Rows are points. Two turns around zero, p and q, are shown by what they do to some points. Write where each new point lands after one turn and then the other. Backwards means that the second turn is done in reverse. Each puzzle has new turns, and all numbers are rounded.

Turn p:
[1.36 0.05] -> [1.28 -0.45]
[0.60 -0.73] -> [0.29 -0.90]
[-1.96 0.68] -> [-1.57 1.35]
Turn q:
[-0.77 0.43] -> [-0.55 0.69]
[2.08 0.08] -> [1.95 -0.73]
[-1.30 -0.51] -> [-1.40 0.03]
Where do these land?
q, then p: [-0.11 1.06] -> [0.66 0.84]
p, then q: [-0.39 -0.48] -> [-0.61 -0.07]
p, then q backwards: [1.32 1.10] -> [1.30 1.13]
p, then q: [-1.29 -2.26] -> [-2.50 -0.73]
q, then p backwards: [0.47 0.57] -> [0.48 0.56]

Turn p:
[-0.04 -0.34 2.32] -> [-1.56 -1.23 1.24]
[0.86 1.77 1.14] -> [-0.66 1.10 1.88]
[1.32 0.21 -1.56] -> [1.92 0.72 0.11]
[-1.06 -1.50 -0.79] -> [0.22 -0.98 -1.73]
[0.12 -0.34 -0.72] -> [0.67 -0.03 -0.45]
[-1.20 0.21 -0.40] -> [-0.58 0.44 -1.06]
Turn q:
[0.19 0.60 -1.60] -> [1.30 0.27 -1.09]
[-0.04 -1.23 -0.16] -> [-0.46 -1.09 -0.37]
[-1.75 1.24 0.46] -> [-0.96 1.94 -0.37]
[0.22 0.43 -0.82] -> [0.81 0.19 -0.47]
[1.37 -1.04 2.12] -> [-0.69 -1.31 2.29]
Where do these land?
q, then p backwards: [0.89 1.28 -0.89] -> [1.08 0.16 -1.43]
p, then q backwards: [-2.09 0.42 0.38] -> [-2.07 -0.63 0.09]
p, then q: [0.23 0.78 -0.95] -> [0.98 0.66 0.42]
p, then q: [-0.74 -1.68 0.38] -> [-0.45 -1.39 -1.18]
p, then q backwards: [1.70 -0.80 1.08] -> [1.90 -0.59 0.87]

Turn p:
[0.15 -0.61 0.86] -> [0.11 0.94 0.49]
[-1.80 -0.68 -1.18] -> [1.98 -1.08 -0.12]
[2.16 -0.29 0.58] -> [-1.38 1.61 -0.76]
[-0.52 1.58 -0.25] -> [-0.70 -1.47 0.42]
Turn q:
[1.55 1.77 0.90] -> [0.38 -2.38 -0.73]
[-0.40 0.77 0.05] -> [0.85 -0.20 0.00]
[-0.86 -1.87 -1.44] -> [-0.83 2.37 -0.03]
[-0.29 -0.66 0.48] -> [-0.39 0.21 0.75]
Where do these land?
p, then q: [-0.60 1.00 -1.25] -> [-1.27 1.14 0.16]
p, then q: [-0.13 0.73 0.80] -> [0.19 -0.11 1.07]
q, then p backwards: [-0.97 -0.62 1.67] -> [-1.15 0.58 1.57]
q, then p: [1.19 1.27 -0.19] -> [0.98 0.35 -1.41]
p, then q backwards: [-1.12 -0.30 -1.27] -> [0.09 1.71 0.16]
p, then q: [1.62 -2.08 0.23] -> [1.77 -0.70 -1.84]

Turn p:
[0.41 -0.38 0.04 -0.45] -> [0.49 0.42 0.27 -0.17]
[0.29 -0.97 -1.93 1.16] -> [0.47 -0.76 1.17 1.98]
[-0.63 0.42 -0.66 -0.55] -> [-0.82 -0.08 0.75 -0.26]
[0.95 2.06 2.28 1.04] -> [0.47 -1.39 -2.60 -1.59]
[-0.64 -0.68 -0.52 1.42] -> [-0.35 -0.32 -0.26 1.69]
[0.98 0.86 0.68 -0.51] -> [0.67 -0.33 -0.33 -1.33]
[-1.36 -1.31 0.12 -2.12] -> [-0.92 2.47 1.00 -0.34]
Turn q:
[0.50 0.22 -0.94 -1.51] -> [-1.45 1.08 0.38 0.21]
[-1.43 0.94 1.35 2.62] -> [2.45 -1.37 -0.86 -1.73]
[-0.70 -0.03 -0.27 -1.16] -> [-0.88 0.63 -0.85 0.08]
[0.39 0.68 0.39 0.32] -> [0.65 0.33 0.44 -0.39]
[-0.18 0.02 1.26 -0.46] -> [0.82 0.70 -0.66 0.48]
[1.41 -1.82 -1.79 0.19] -> [-1.59 -1.37 1.54 1.33]
Where do these land?
p, then q: [-1.62 -0.52 0.63 0.59] -> [-0.35 -0.81 -0.50 -1.61]
p, then q: [-1.34 1.51 -0.41 0.22] -> [-0.55 -0.65 -1.87 0.25]
p, then q: [0.18 0.69 -0.45 -1.27] -> [0.23 1.13 -0.75 0.66]
q, then p: [-0.90 0.88 -1.46 0.27] -> [-0.94 1.34 0.89 -0.56]
q, then p: [1.07 -2.10 0.64 -0.14] -> [0.55 -0.76 -1.43 1.75]
q, then p backwards: [2.62 -0.46 1.05 0.33] -> [0.88 -1.85 -2.02 -0.15]
